Each point is reached from the start by the listed moves, each made once or not at all, plus a little noise. Is the number of moves made odd or even? Then give how often each move was made.

Moves:
(1): [ 28 -31]
(2): [53 48]
Start: [-32  35]
Points:
[0 6] => odd (1, 0)
[-35  36] => even (0, 0)

Moves:
(1): [ 28   3  12 -26   2   2   3  20   7  -3]
(2): [ -2  24  -6  -6  10 -13 -10   8  19   2]
(3): [ -2   7  29  10 -13   5  19  -4  24  -7]
(4): [ 21  -2  -7  21   9   4 -17   4   8  12]
(5): [-10  -9  33   5  35  -5   8  -6  11  12]
(6): [ 0  7 -2 -5 14 42  2 -7 11 -5]
(7): [-10   2 -20  -8   3 -13  32  14  16  27]
(8): [-22  -8   6   2 -14  10  -8  47  -6  -2]
(9): [  6 -25  -9 -11   6  -4   1   6  36 -37]
Start: [-15 -11  20  11 -16  -9 -10  24 -13   4]
Points:
[ 36  -5  41  -1  -2 -14 -14  57  81 -31] => odd (1, 1, 1, 1, 0, 0, 0, 0, 1)
[  9  22  56 -11 -18 -15   3  47  36  -5] => odd (1, 1, 1, 0, 0, 0, 0, 0, 0)
[-23   5  95  -4   3  -9   2  89  41   5] => odd (1, 1, 1, 0, 1, 0, 0, 1, 0)
[11 -5 65  6 36 26 37 44 64 37] => even (1, 0, 1, 1, 1, 1, 1, 0, 0)

Moves:
(1): [ 22  -5  29  14  -9  24   0  -7  -2   8  -6 -10   2 -37  -2 -21  -5  -5
  13]
(2): [ 10  26  12 -15  -8   0   1   3  10  11  -4   3 -10   3  -2   1  14  -2
   3]
(3): [-10  10  21  -4 -11   0  -8   9   9  -5  16   3  25   4  -7   9  -8  -2
   2]
(4): [-17   9   1  26 -10  22  14  -6  -5 -16  -7 -10  26  13  14   9  15   2
  15]
(5): [  7   2  -2   1   7   4  -8 -14   4   2   3  12  -2   9  20  -9 -13 -19
   6]
(6): [-13   3  14 -15  -1  16  18 -22  -6 -13  13  -9  -9   6   0  -5  17  -2
   6]
(7): [  5  16   3  -2  -4   7  -1  34  -1 -18   4  25 -13  -5  -6 -24   4  -7
   7]
(8): [-20  -6   2  -7   4   8 -26  14  -4 -10   2  -4 -15  -8  21  36  16  -2
 -11]
(9): [  8 -31  -3   3  -8  12 -14  -5  26  -7 -10  12  10  19 -10  13  -9   5
  -4]
(10): [ -4 -25   9   9  22 -11  11  12 -22  33   8  24 -26   9  -4  17  14   4
  10]
(11): [-16   4  -4  14  14   1  -6  12  19   4  26   2 -30   3  -2  -9  20  -9
 -23]
(12): [ -1  -7   0  15   8   8   3  -9  -5  -1  -1   9  -8 -12 -19  11  -5 -13
 -17]
(13): [ 10  10 -14 -13 -12  13  17 -10  -4  -1  17   6  12  -2  12   0  -2   8
   5]
(14): [ 17  -6  10   8  -2   0  -9   7  -2   3 -10  -2   7   4  -5  -7  -4  -4
 -21]
(15): [-27  -5   0   0 -31  -5   9 -12  -4   9   9   7 -13   3  14  -1  -4  -5
 -17]
(16): [  8   2   9   2   7 -13  12   4   0 -15   8  -2 -16  -2   6  18   3  13
  -7]
(17): [  7 -30  -2   0   0  -7   6   0   8 -14 -13   0  28 -23 -13  -6  26   4
  -4]
(18): [  0  -3  13   3   7   3 -19  -9  12   1 -22  10  17  -5   2 -12  -5  28
  -3]
Start: [ 20  16  -8  -8 -13  16  12  21  12  15 -17  18 -15 -14   6 -16  11  -3
   6]
Points:
[ 54 -28  89  20   5  42 -46  79  72   7 -19  91 -41 -42   5 -11  65   3
 -27] => odd (1, 1, 1, 0, 1, 0, 1, 1, 1, 1, 1, 0, 0, 1, 0, 1, 1, 1)
[  5 -76  31  68 -23  84  -5  -5  35  23 -22  76 -10 -37  33   3  55  -8
 -45] => odd (1, 0, 0, 1, 1, 0, 0, 1, 1, 1, 1, 1, 1, 1, 1, 0, 1, 1)
[ -2  66  70   9 -68  61   8  47  19 -17   8  43 -30 -34  64   3  33 -30
  16] => odd (1, 1, 1, 1, 1, 0, 1, 1, 0, 0, 0, 0, 0, 0, 1, 1, 0, 0)
[ 64 -31  52  17 -10  87  22  13   8  19 -23  83 -23 -34 -28 -43  13  12
   1] => odd (1, 0, 0, 0, 0, 1, 1, 0, 1, 1, 0, 1, 1, 1, 0, 0, 0, 1)
[ 46  -5  49  41 -16  61  62  36  -8 -14  13  75  15 -60   7 -13  39 -15
  37] => even (1, 0, 1, 1, 1, 0, 1, 0, 0, 1, 0, 1, 1, 0, 0, 1, 1, 0)
[ 13 -23  39 -38 -49  22  61 -18  33  13  32  73 -18  13  20  23  48   1
   7] => even (0, 1, 1, 0, 1, 1, 0, 0, 1, 1, 0, 0, 1, 0, 1, 1, 1, 0)
[-15  -3   5 -25 -29  23  70   5  14  42  40  51 -62 -14  11 -18  95  -5
 -14] => odd (0, 1, 0, 0, 0, 1, 0, 0, 0, 1, 1, 0, 1, 0, 1, 0, 1, 0)
[ 39   7  42  26 -23  84  31  49   7  -7  -5  73 -54 -35  15  44  56   0
  21] => even (1, 1, 0, 1, 0, 0, 1, 1, 1, 1, 0, 1, 1, 0, 0, 1, 0, 0)
[  1  36  86  16   7  58   2  46   5 -14  -7  75 -41   1  27  29  58  -7
  -6] => even (0, 1, 1, 1, 1, 1, 1, 1, 0, 1, 0, 1, 0, 1, 0, 1, 0, 1)

Moves:
(1): [ 14 -19 -14  -2  -9  16  -7  -4   7   8  15   2  10  -8  -5  -1 -16 -16
  -7   7   0  13 -16  -6  -6   7]
(2): [ -2  18   2  19  -5  15  16  25  -5 -28   0  12 -23  -2 -12   2 -21 -15
 -11   6   8  -6   6  14  15 -18]
(3): [ 16   0  12 -15  -6   3  -1  -1  -2   7  -1   5   8  -3  -2 -11   4  16
   7   9 -14 -11 -28 -16   9  -9]
(4): [  9   6   1   9   7  -2   2   5   8 -12   8  -1   9   8   7   1  -9   1
   1  -9   2 -11  -4   8 -15   2]
(5): [  9 -16   7  -6   5   1  -2   3 -14   9   2  -1   3  -8   1  -8  12  -8
 -13   5  -6   6  16  -9   0   1]
(6): [ -2 -19  16   3  -8  21  -2  -2  20   0 -10  14  15  15 -19  20  -1  10
  -2  -4   7  -4   1  16   5   4]
(7): [ -1 -20 -17   5   6 -17  -6   5   7  -2 -11   6  -9   8  -9   8   4  -9
  -2   2   7  11  -7   6  -1  -3]
(8): [ -4   9  -1  -2  -7   6   8   2 -11   7  15   9  -7  15  -1 -16   3  -4
  -7  13   0 -14  -6   9  -1   7]
(9): [ -3  -2  -5   9 -10   9  -1  17   5  11   1   5   6   4  -2 -13   6  28
  -4  -1  -1   0   1 -15  16   7]
(10): [ 14   5  15  27  -6  10   8  -9  10  11   0 -16  -3  -1  -3  -2   1  -4
   5   7  -7   8 -18   8 -14  -1]
(11): [ 12   7   1 -14  -6  -2  17   2   2 -20  27   1 -18   4  18   0   3   6
  -4   4 -12  10  12  -5  20  -7]
(12): [ -2  10   1  10   7   0   2   1   3  27  15  13  -8  -4  -8  10   4  -6
   5  18  -4 -12  -2  -8   6  -2]
(13): [ -3   8 -10   7 -38   2  26  13   4  20  -3  16  14  10  20   3   3 -10
 -10 -12 -11   2   8   1 -24 -16]
(14): [ 10  30  -6  -7  15  -6 -16  -5  -6  21 -13   9   9  12  14  20 -14  20
   0   4   4  -6   2  21   2  -1]
(15): [  0   3  10  -4  -6  -9  -7   0   6   8  -8  19 -13  -4   3 -19  -3  14
  10   1 -18   2  -4  -3   9   0]
(16): [  9  -5   0  -4   4   4 -16   7 -11 -14  -5  -8   4 -19  10  -9  16   2
  17   0  13  13  22  -1  -9  15]
(17): [ -2  17  -9  21  10  15 -17  -5   2 -15 -13   9   5  10   3   1  11 -14
   7  13  -8   1  -1  -8   3 -18]
(18): [  8 -15 -22 -12   1   0   0 -20   7   6  -1   0  -8  -8   6  14   0   4
 -22  11  -2  -3  -4   4 -14  -4]
(19): [ 10 -28 -15 -31  23 -12  13 -23   8   4 -23 -10   8   2  -2 -15  -6  21
  10   3 -10   2  12   6  10   3]
(20): [ 15 -27 -10  13  -3 -28   3 -30  -1 -24   5   9  -6  -8  -9 -13  -5  -7
  -1  10  12   2  -8  -1  17  12]
(21): [ 11  -4  -2  -2   2   3  14 -11   4   6  -2   4  -7  -1  -3  -5   3  -1
 -10 -15   8   4  -2  -2   0   2]
(22): [ -6   3   4  -3   1   7 -12  -3 -16   3   5   7  -5   1 -26   4  -5  18
  -3  -6   1  13  21   2  -7  -8]
(23): [ -1   1   2   7  -1  -1   0   2 -11  -6 -15   8 -15  10   5 -10   1  12
   9   0   0   4   5 -27   6   5]
(24): [ -1  -7   3   0 -19  -8 -11   8   1   2   6   3 -12   5  -2 -11  -6   3
   6  -9   5   2   6  -1   7  -9]
Start: [ -9  12   7  18   4 -35   7  24 -12  13   6   9   0 -23  19  37   9  -4
 -28   1 -16  -6 -24 -24 -23  23]
Points:
[ 58 -58 -28 -34 -51 -57  38 -23 -29  64  43  89 -44 -18  20 -36  -3  43
 -47  56 -74  12 -11 -78   7   3] => even (1, 0, 1, 0, 1, 0, 0, 1, 0, 0, 1, 1, 1, 0, 1, 0, 0, 1, 1, 1, 0, 1, 1, 1)
[ 57 -34  17 -23  25 -38  -9  -9 -26  40   9  54  14 -27  -1  25  20  95
 -18  44 -30   7  24 -34  48  40] => odd (0, 0, 1, 0, 1, 1, 0, 0, 1, 0, 1, 1, 0, 1, 0, 1, 0, 0, 1, 1, 0, 1, 0, 0)
[ 26 -34 -42  51 -13 -26 -39   5 -24  23 -53  80  13   4  16  56  41  41
 -53  24  -2  35  30 -34 -30  19] => even (0, 0, 0, 0, 1, 1, 1, 0, 1, 0, 0, 0, 1, 1, 0, 1, 1, 1, 0, 1, 0, 1, 1, 0)
